Each point is reached from the start by the listed moves, each made 0, 1 or 2 times, or once backwards (-1), plus a little noise. Say if it took an odd or an even number of moves. Then give how often each move was made.

Moves:
(1): [ 15  13 -10  -6   7]
(2): [-24  29  -4   0  -4]
Start: [ 10 -12  17  25  15]
Points:
[-52  33  16  31   1] -> odd (-1, 2)
[-23  60   2  21  15] -> odd (1, 2)
[42 13 -2 14 26] -> even (2, 0)
[ 19 -54  31  31  13] -> even (-1, -1)

Moves:
(1): [  7   1  -7 -13  -3]
(2): [ 5 20  1  7  6]
(3): [-2 -2 20 -8 -3]
(4): [ 15 -12  13  10   3]
Start: [ 8 -2  1  1  4]
Points:
[ 32 -47  46   6   0] -> even (0, -1, 1, 2)
[60 13 57 -6  9] -> even (2, 2, 2, 2)
[ 45 -47  33 -19  -5] -> even (2, -1, 1, 2)
[ -1  11 -19 -20   0] -> even (1, 0, 0, -1)

Moves:
(1): [13  1 12 14  1  7  3 -1 -5]
(2): [ 12  13   4  -6  13  -6  -8   1 -11]
(3): [ -6   3   2 -14   8  12  -9  15  10]
(4): [-4  9  3 12  1 -8  3  8  5]
(5): [ -4  -5  -1  11   8   6 -12   0 -23]
(6): [  1   2  -4   3 -10   2 -11  -1   2]
(7): [-4  6 -8 -5  8 10 11 -5  5]
(8): [ 4  0 -9 -1  0 -1  9 11 -3]
Start: [-8 -5  4  4  4 -2 -2 -1  7]
Points:
[-25   8 -13  51 -26 -10  11  -9  29] -> odd (0, -1, -1, 2, 0, 2, 1, 0)
[-12  -6   6  18  17  59 -10  30  10] -> odd (2, -1, 2, 0, 1, 1, 1, 1)
[-39   4  -4  52  11   4  23 -23  10] -> even (0, -1, -1, 2, 1, 0, 2, -1)
[ -4  36 -21 -28  34   8  35  33  38] -> even (0, 1, 1, 1, -1, 0, 2, 2)
[-13  39  -1 -33  26   0 -60  38  19] -> even (-1, 2, 2, 1, 0, 2, 0, 0)
[ 18   3   3  29   1 -27  53  13  12] -> odd (1, 0, -1, 1, -1, -1, 0, 2)

Moves:
(1): [ 5  5 -6  9  4  1  2 -2  5 -6 -1  3 -1]
(2): [-8 16 -8 -7 -4  8 12 -3  4 -1  3  8 -1]
(3): [ -7   4   9   5  -6   8 -13   2  -2 -10  -1   5   6]
(4): [-6  3  1  2  0  2  3  0  4 -1  7 -3  1]
(5): [ -5   3   5  -4   9  -5  -5  -1  -9 -11  -1 -11  -1]
(6): [ 5  8  1  1 -4  7  5  8 -7  7  6 -1  6]
(7): [ 1 -1  5  7  1 -1  7  2 -3  2 -2 -1 -4]
(8): [ 2  1 -2 -4  3 -3 -1  9 10 -4  4  8 -3]
(9): [ 2 -2  3 -2  4  7 -6 -2  5 -1 -5 -5  0]
(10): [-6  6 -1  4 12  0  1 -6 -2  6  1  4  2]
(11): [ 8  9  2 -6  2 -1  0 -1 -1 -3  9 -2 -8]
Start: [  3  -5  -5 -10   0   5   3  -2   3   6  -4   2   0]
Points:
[ 14   5  -1  -5  22   5 -13 -16 -25  27   3  -4   8] -> even (0, -1, 0, -1, 0, 1, -1, -1, 0, 2, 1)
[ 17 -26 -16 -16  30  -6 -16   1  50  -9  -7  -3 -13] -> even (1, -1, -1, 1, 0, -1, -1, 2, 2, 0, 0)
[-38  31   6  -4  -6  35  11   1  33 -25   2  26  -5] -> odd (0, 2, 2, 2, 0, -1, 2, 1, 1, 0, 0)
[-10  47  22  -2  -3  60   1  -2 -11   7  11  -1  18] -> even (0, 1, 2, 1, 0, 2, 1, -1, 2, 1, 1)
[  6   5  28  22   8  -2 -18   5 -23 -26  -2  -1  -4] -> odd (1, -1, 2, 0, 1, 0, 2, 0, -1, 0, 1)
[ 11   1 -29  15   8   1  41  11  14  38   2  28   4] -> odd (1, 0, -1, 0, -1, 1, 1, 1, -1, 1, -1)
[  3  36 -12 -10  33   5  44  10 -17  32   4   8  -5] -> odd (0, 1, -1, -1, 1, 2, 2, 1, 0, 2, 0)
